Each row of a before or after table is a point. One or more steps were done to the points. Then noise was added and the rows were shuffled. The steps act on how far a point lies along the listed directions, d1 being the first. Name the steps. A step turns or swaps two directions, mirrors them in a line or flattens them onto one, adds a multiple of one to another, or multiplies one. Angles are multiples of 10 degrees, from the lower direction toward the higher: turns from -170 to 170, lines from 10 to 170 but not 90. Use the fewest steps. Two steps may share a direction if one is a turn and the other turns, adds or multiplies; they go together, in the order done. Otherwise the lowest direction goes first.
In the rows, 128 means zero.

Directions:
(1): [177 151]
(2): [105 177]
Before:
[[172 132]
 [178 137]
 [126 182]
 [127  88]
 [174 137]
 [129 164]
 [114  94]
 [ 91 137]
 [131 136]
 [101 144]]
After:
[[127  63]
 [ 85 153]
 [129 185]
 [201 142]
 [208 141]
 [124 215]
 [199 135]
 [106  75]
 [ 70 142]
 [133 141]]
Steps: multiply d1 by 1.6; multiply d2 by 1.6

Directions:
(1): [197 123 159 134]
(2): [118 162 143 194]
(3): [109  64 157 152]
(4): [105 152 190  98]
Before, 11 rows:
[[124 131 144  71]
 [ 93 124 103  95]
 [ 94 119 111 176]
 [ 79  92  56 131]
 [ 62 178 105 128]
 [142  94 191 179]
 [ 50 156 136  95]
 [111  99 125 148]
 [133 117 139  51]
 [132  74 194 165]
 [171 139  69 127]]
After (11 x 4):
[[171 105 107 199]
 [113  88 146  99]
 [130  72 141  78]
 [110 157  94 156]
 [ 88 120 113  97]
 [ 47 144 138 133]
 [ 86 164  56  98]
 [147 181 135  88]
 [180  92  92 188]
 [ 49  92 129 135]
 [128 139  91 143]]
Steps: turn d3 and d4 by -90 degrees

Directions:
(1): [116 184  75  94  65 131 119 107]
(2): [105 112  83 161 130 206 126 169]
Before:
[[132 139 113 144  81 132 137 102]
 [174  68 194 132 186 125 144 127]
 [111  40 217 187 208 132 139 140]
 [111 142  63 111  89 198 124 124]
 [144  99 187 165 205  71 139 126]
 [110 155  70 117  90 174 114 150]
 [166  65 224 134 193  60 135 120]
 [125 117 108  81  96 133 141 137]
 [121 110 119 125 175 146 112 171]
 [107 171  73  95  66 125 110 121]
 [105 128  69 189 112 214  94 172]
 [136 137 173 111 125  62 147 130]
 [125  98 148 149 156 147 158 151]]
After, 13 rows:
[[128  71 243 146 187  61 138  96]
 [131 109 139 121 182 122 110 163]
 [183 101 199  98 161  82 141  95]
 [126 162 145  99  97  70 145 125]
 [121  86 119 211 161 200 101 180]
 [151 136 180 130 168  32 133  97]
 [121 108 103  91 104 149 141 148]
 [132 103 167 136 157 117 159 135]
 [ 96 147  59 121  82 171 112 152]
 [112 106  81 140 128 218 130 148]
 [109 123  85 143 121 195 119 172]
 [171 117 209  89 141  20 128  80]
 [129 129 108 153  88 152 137 114]]
Steps: turn d1 and d2 by 40 degrees

Directions:
(1): [180 131  79  56 140 133  47 143 142 137 122 132]
(2): [125  74  75 106 175 157 189 149 136 158 184 135]
(3): [ 60 189  75 133 151 166 122  95 180 125 111 109]
(4): [101  94 147  94 141 201 128 121  66 134  59 122]
Before, 13 rows:
[[134  88 171 113 126 131 146 143  88 129 136 124]
 [117 160 184 177  97 121 134 131  97  85  94 119]
 [164 133 109 122 112  96 102 135 149 124 150 122]
 [183  80 177  82 115 110 105 145  79 137 136 138]
 [140 102 142 110 132 134 144 129 114 128 110 133]
 [ 91 107 173 155 135 129 165 124 107 120 105 131]
 [ 82 152  99 163 136 135 144 100 170 123 119 124]
 [100 141 118 146 148 149 194 115 134 131 139 115]
 [154  79 136 122 143 121 159 138  76 153 166 142]
 [130  89  95 131 137 126 173 154 125 149 193 157]
 [ 77  80 137 123 165 188 196 119 102 155 121 110]
 [119 126 140 137 127 151 161 127 135 141 154 119]
 [147 132  97 131 117 105 132 135 160 114 185 126]]
After, 13 rows:
[[101 137 157 170 117 139 187 117 140 133 159 117]
 [ 70 165  82 162 131 133 156 118 169 128 166 139]
 [ 62 125 212 230 109  88 221 110 117 106 127 131]
 [113  66 139 168 138 129 211 131 112 136 145 141]
 [109 125  76  94 143 178 127 123 140 122 138 118]
 [ 85 126 220 212 100 139 205 130  61  87  95 121]
 [142 126  73  68 140 166  72 126 132 136 102 114]
 [137 197 128  82 113 115  22 103 156 116  98 117]
 [ 94 170 166 160 106 102 129 111 144 106 131 110]
 [100 139 188 230 108  53 219 116 163 126 199 117]
 [ 91 197 119 168 127 102 122  91 153 125 143 120]
 [ 98 125 160 201 131 114 249 117 126 124 168 120]
 [136 147 136 132 117 104 123 117 150 116 118 129]]
Steps: multiply d1 by 2.5; turn d2 and d4 by -130 degrees; turn d2 and d3 by -130 degrees

Directions:
(1): [103  76 140 163 191 196 108 146  82 110  83 127 156 146 139 142 199 165]
(2): [130 148 214 103  91 113 140 132 123 136  51  92 177 116 151  65 113 168]
Before (8 x 18):
[[146 172 132  91  66  72 145 115 164 142 148 130 112 108 121 104  80 113]
 [134 119 139 140 140 137 126 135 116 119 104 126 133 126 135 123 136 141]
 [123 124 148 128 129 137 130 135 115 127 111 122 145 130 137 114 142 149]
 [126 124 132 131 130 125 130 122 126 129 126 121 125 131 135 120 130 130]
 [126 125 142 130 135 138 121 132 116 119 114 119 146 134 141 118 135 137]
 [121 116 137 136 139 133 128 139 122 123 112 125 147 128 129 121 144 133]
 [135 120 130 129 131 128 123 135 128 135 121 130 130 133 135 118 124 127]
 [131 130 170 123 121 137 136 131 126 128  87 101 150 123 141 115 144 136]]
After:
[[129 112 155 143 147 148 124 140 106 116  82 120 147 129 141 115 147 155]
 [117 109 152 140 147 144 126 144 112 120  93 120 159 129 135 115 156 145]
 [118 121 178 126 129 145 131 140 105 126  77 110 166 129 146  97 150 168]
 [135 120 137 128 130 127 123 136 127 136 114 127 134 133 135 115 124 130]
 [164 219 146  57   7  16 163 103 198 157 162 121 105  91 120  75  21  96]
 [126 125 137 130 129 125 131 122 125 130 120 118 129 130 137 117 130 132]
 [128 134 223 114 108 140 140 137 115 130  34  79 184 119 157  79 147 166]
 [123 120 164 131 138 146 120 137 106 118  89 111 161 135 148 106 143 153]]
Steps: multiply d1 by 2; multiply d2 by 2.5

Directions:
(1): [ 89 137 115 196  68  57 167  92  75 104 181 152 133 166 142  95  74  96
 167 118 136 167 155 122]
(2): [218 101 153 158 115 201 181  90 108 173 138 145  76 149 113 136 103 133
 126 101 122  97 205 150]
(3): [141 120  89 148 196 128 115  19 159 132 124  79 145 121 144 137 167  63
 158  65 133 145 127  93]
Before, 8 rows:
[[ 44 147  92 137 136  12  78 123 146  74 145 119 187 151 147  99 145  88
  157 122 141 159  60  93]
 [ 99 147 120 156 114  95 122 114 112 102 150 108 153 138 137 127 115 109
  134 122 121 152 116 135]
 [113 138  97 169 105  89 131 102 117 123 151 135 134 142 145 115 106 106
  144 120 126 149 121 116]
 [143 105 119 121 165 142 122 113 155 124 125  88 129 117 127 134 144 116
  118 115 115 117 119 116]
 [155 114 136 139 120 148 163  91 115 133 152 129 107 139 135 102 118 105
  149  98 131 114 155 125]
 [ 96 129 110 192 105  64 142  55  82  97 174 144 126 150 148 101  91  89
  171 101 134 160 143 116]
 [136  99 189 100  79 166 136 205  98 144 118 180  71 148 117 142  93 190
   82 181 141  90 126 153]
 [126 129 116 145 145 107 111 104 129 137 132 120 132 124 130 122 145 126
  134 105 111 145 140 129]]
After (8 x 24):
[[119 129 114 155 130  95 116 102 122 133 138 124 129 131 129 119 138 126
  136 104 114 148 144 128]
 [150 119 146 140  97 143 166 119 104 132 158 144 102 143 133  99 105 122
  143 113 130 110 155 132]
 [105 142 123 149  67  94 135 175 101 124 150 162 124 147 132 111  83 149
  121 161 125 139 119 136]
 [163  93 190  64 120 204 114 217 132 160  87 165  68 123 110 162 127 201
   60 185 138  68 108 152]
 [135 105 100 147 177 120 129  51 155 118 137  73 137 125 134 131 147  75
  143  84 117 135 128  95]
 [ 34 156 115 131  91   7  88 185 124  70 150 148 179 156 137  91 120 122
  142 158 139 153  64 115]
 [ 93 150 142 145  84 100 127 168 103 103 151 131 148 140 127 126  97 140
  118 156 117 142 114 154]
 [ 84 134 160 160  26  68 155 193  49  93 174 203 108 157 128  95  49 171
  129 178 130 136 139 160]]
Steps: turn d1 and d3 by -50 degrees; multiply d3 by 2

Directions:
(1): [179 136 111 139 155 125 115 105 153  91 153 112 214 165 183 239 153 141
 127 125 162 192 156 117 118 166 108  96 106  94  78 130 129 227  95  98
 141 175 154 126 136 144 162  35  46 122 152 136 183 147 139 114 110 133
 132 154 166 114 124  72 166  93 143 185]
(2): [171 113 131 136 140  88 171 152 154 149 105 116  56  69 157 174 106 125
 207  85 138 143 129 109  74 144 185 177 156  72 132 135 148  68 249 101
 103 186 141 132 108 109 127 108 118 213 110  87  89 162 150 118 131 100
 118 123 170 157 102  57 123 134 197 149]
(3): [100  96 148 119 142 112  80 161 165  67 161 111 179  64  84 108 109 171
 122 161 151 135 152  60 178 242 150  67  88 155 100  93 143 106 206 187
  78 129 169 117 124 142 152 148 137  85 155 130  85 179 129 147 135  85
 118 155  81 101 192 147 110 112 194 139]
Before (13 x 64):
[[141 113 127 135 136 105 110 138 168  91 147 126 156 101 132 164 134 143
  139 141 145 149 133 100 121 175 147  98 121 103 109 124 141 127 169 126
  113 150 164 125 125 133 139 111 107 120 122 120 129 153 134 119 110 111
  127 144 128 116 133 119 134 123 159 146]
 [126 122 133 117 138 125 113 131 163 104 149 112 162 105 134 150 121 137
  126 149 145 155 144 108 146 183 121 110 103 120  89 120 137 141 171 122
  107 149 148 126 138 132 149 111 101 118 138 127 126 155 136 138 137 100
  151 146 125 127 159 114 126 117 156 131]
 [121 125 135 118 126 133 156 122  89 168 133 151  86 135 127  94 126 101
  128 127  95  94 106 151 122  79 132 177 136 134 161 134 114  76 130 123
  143 110 112 119 127 110 121 156 163 160 105 120 125  91 120 118 135 139
  132 105 123 146 103 139 120 155  94 114]
 [173 112 136 150 134  97 161 155 153 147 108 113  57  81 156 157 118 138
  203 101 152 134 123 100  75 149 169 150 144  73 133 128 149  76 244  93
   96 182 144 137 115 125 150 116 129 204 109  88 104 160 154 128 131 119
  114 106 164 140 120  60 112 143 202 163]
 [168 130 121 137 138  96 152 132 143 130 132 114 112 109 160 187 127 126
  148 103 140 155 131 127 103 149 153 141 143 103 108 144 116 131 176  94
  126 190 145 137 131 128 136  95  82 155 128 108 113 157 131 105 115 116
  127 137 159 146 109  73 141 117 163 133]
 [120 104 138 120 127  95 140 154 152 151 119 122  88  73 118 126 111 141
  146 123 128 122 131 106 124 146 156 156 149 115 140 126 123  60 208 126
  115 149 147 137 124 122 118 146 145 173 119 103  85 161 132 129 133 101
  122 124 123 135 138 126 107 154 161 130]
 [153 134 122 139 140 109 151 120 104 149 111 127  87 131 170 164 132 118
  157  93 130 138 114 165  97  75 129 179 164  88 134 144 130 116 135  94
  141 162 121 136 117 119 114 106 147 174 116 107 135 121 132 109 109 146
  121 113 155 150  86  84 135 133 121 134]
 [115 107 143 133 140 111  92 131 130  73 157 116 185 108 106 133 128 152
  121 147 151 149 151  89 154 183 139  80 100 134  95 113 138 141 165 166
  106 112 147 110 141 122 155 132 122  97 156 146 123 143 129 143 129 107
  127 147 104 104 166 143 135 124 157 137]
 [163 138 116 153 142 123 150 101 130 131 133 120 153 172 170 186 151 117
  135 125 131 173 132 139  97 116 125 143 133  94 112 135 110 168 105 102
  141 165 125 135 121 131 143  65  87 138 126 125 170 133 128 124 110 125
  121 143 162 136 127  85 161 118 114 155]
 [144 124 129 121 135 100 175 130 129 174 104 131  48  96 125 125 111 111
  169  96 124 123 113 143  82  91 169 191 158  86 158 150 138  81 202 115
  116 133  99 125 118 119 127 130 143 190  98  84 107 120 146 120 145 120
  127 118 152 154 108 103 132 166 150 124]
 [117 149 141 131 107 145 148 112 104 172 111 145  91 165 131  89 141 107
  120 133 104 107  98 168 122  62 106 156 150 146 146 153 116 130  90 117
  142 108 101 130 132 124 102 145 142 147 116 139 134  85 131 130 131 146
  141 112 137 146 108 157 129 139  85 100]
 [151 149 117 135 110 145 163 108 118 149  99 143 108 176 161 158 138 111
  140 108 117 140 129 138 103  76 107 162 149 119 135 151 136 147  78  88
  135 127 111 118 127 115 125  95 125 154 120 133 158  92 143 111 117 161
  131 128 171 144  84 113 134 140  92 124]
 [143 142 119 128 134 132 145 122 106 164  97 132  83 157 134 148 134  92
  137 116 112 110 116 159 104  64 119 162 154 105 146 145 122 136  96  95
  154 120 104 125 144 130 117 112 136 158  91 128 156 108 115 116 115 159
  141 113 143 136 110 120 132 118 106 117]]
After:
[[167 130 119 155 139 111 167 119 131 146 118 120 111 147 165 179 139 115
  158 112 125 170 127 138  86 109 150 166 147  84 122 138 119 128 152  98
  131 173 121 138 113 120 136  75 103 165 112 115 143 139 135 122 114 117
  119 135 168 150 117  75 154 131 130 151]
 [124 149 138 136 121 153 125  97 116 141 134 143 158 187 144 127 153 121
   97 144 116 136 112 155 140  96  85 120 125 150 114 145 114 189  51 114
  148 117 115 126 144 138 122 109 109 115 139 155 165  92 133 129 125 149
  146 124 137 128 125 148 147 116  83 126]
 [141 137 120 138 135 120 149 115  89 158 112 139  95 151 156 143 140 114
  140 102 121 122 106 182 106  55 115 180 163 104 139 150 123 128  98  98
  156 141 111 138 120 126 107 120 158 153 117 115 149 103 124 107 108 160
  124 111 147 150  83 109 138 138  97 122]
 [115 103 145 137 137  99 109 144 137  88 140 115 137  82 104 125 116 146
  150 131 146 142 144  91 143 176 162 105 116 123 105 114 141  95 214 161
   97 126 148 110 129 107 152 146 135 129 143 130 100 151 133 149 133  97
  124 137 110 118 154 130 123 136 176 133]
 [ 93 122 138 117 111 117 142 145 125 169 112 133  81 108 103  71 121 130
  113 139 108  97 115 134 140  94 133 158 152 144 164 132 112  64 149 136
  135 109 126 137 133 120 100 177 172 150 112 122  98 127 118 131 133 125
  126 112 107 133 140 168 109 163 110 106]
 [145 133 123 133 118  99 171 139 124 162 113 125  56 105 144 134 117 108
  148  95 119 121 110 148 101 103 161 174 167 118 141 152 112  88 178  98
  130 159 115 138 129 116 119 139 117 165 108 105  94 131 122 105 123 128
  131 117 150 158  98  96 132 141 139 105]
 [148 141 111 130 138 140 130 115 108 147 107 131 119 171 136 165 144  96
  124 123 120 116 125 159 111  75 103 139 142 105 136 142 118 170  70  96
  161 119 108 121 151 135 126 100 120 133  97 138 176 109 108 112 109 164
  145 122 138 126 117 120 140 106 100 127]
 [117 132 128 116 130 147 125 105  87 150 153 151 147 171 132 109 144 109
   92 142 101 105 117 153 139  87  99 144 118 150 142 131 101 138  65 129
  159  95 119 115 137 128 138 131 138 115 119 140 156  84 115 121 131 151
  134 121 110 128 113 155 135 141  69 125]
 [133 127 138 143 102 122 176 145 109 191  84 139   2 110 126  66 124 106
  166 108 114  78  92 149  82  63 144 176 162 114 175 137 135  52 172  97
  121 117 102 143 119 118 115 187 190 185  91  95 103 108 137 131 137 153
  123  76 138 147 108 122  97 171 130 106]
 [121 117 138 117 128 115 134 142 154 127 132 113 105  84 127 120 112 128
  151 139 130 139 130 110 132 163 143 143 119 115 112 123 144  92 203 120
   94 145 144 129 131 120 140 140 123 147 128 111 102 154 140 135 145  98
  145 129 127 146 148 109 112 136 167 115]
 [155 147 118 137 115 145 158 105 116 138 104 138 124 184 169 172 141 117
  134 107 127 148 130 132 111  92 103 147 143 118 124 152 135 161  76  87
  135 136 117 117 130 122 133  80 113 145 123 137 165  96 143 111 116 161
  130 136 176 137  88 111 138 137  93 131]
 [135 114 129 136 127 100 129 147 159 114 125 131 100  85 122 125 124 130
  150 128 129 126 119 113 107 148 166 128 142  99 139 134 142  72 199 124
  108 142 145 128 120 125 120 143 135 146 109 110 104 143 135 121 118 111
  122 126 125 130 122 129 115 144 159 122]
 [121 143 126 123 118 131 165 108  96 185 100 151  67 145 102  81 125 100
  118 115 107 100 100 173 104  48 129 179 155 123 169 157 122 107 107 123
  144  80  75 125 130 125 113 154 159 145 100 108 132  81 132 122 147 150
  135 108 124 146 108 155 135 172  83  98]]
Steps: turn d2 and d3 by -30 degrees; turn d1 and d2 by 60 degrees
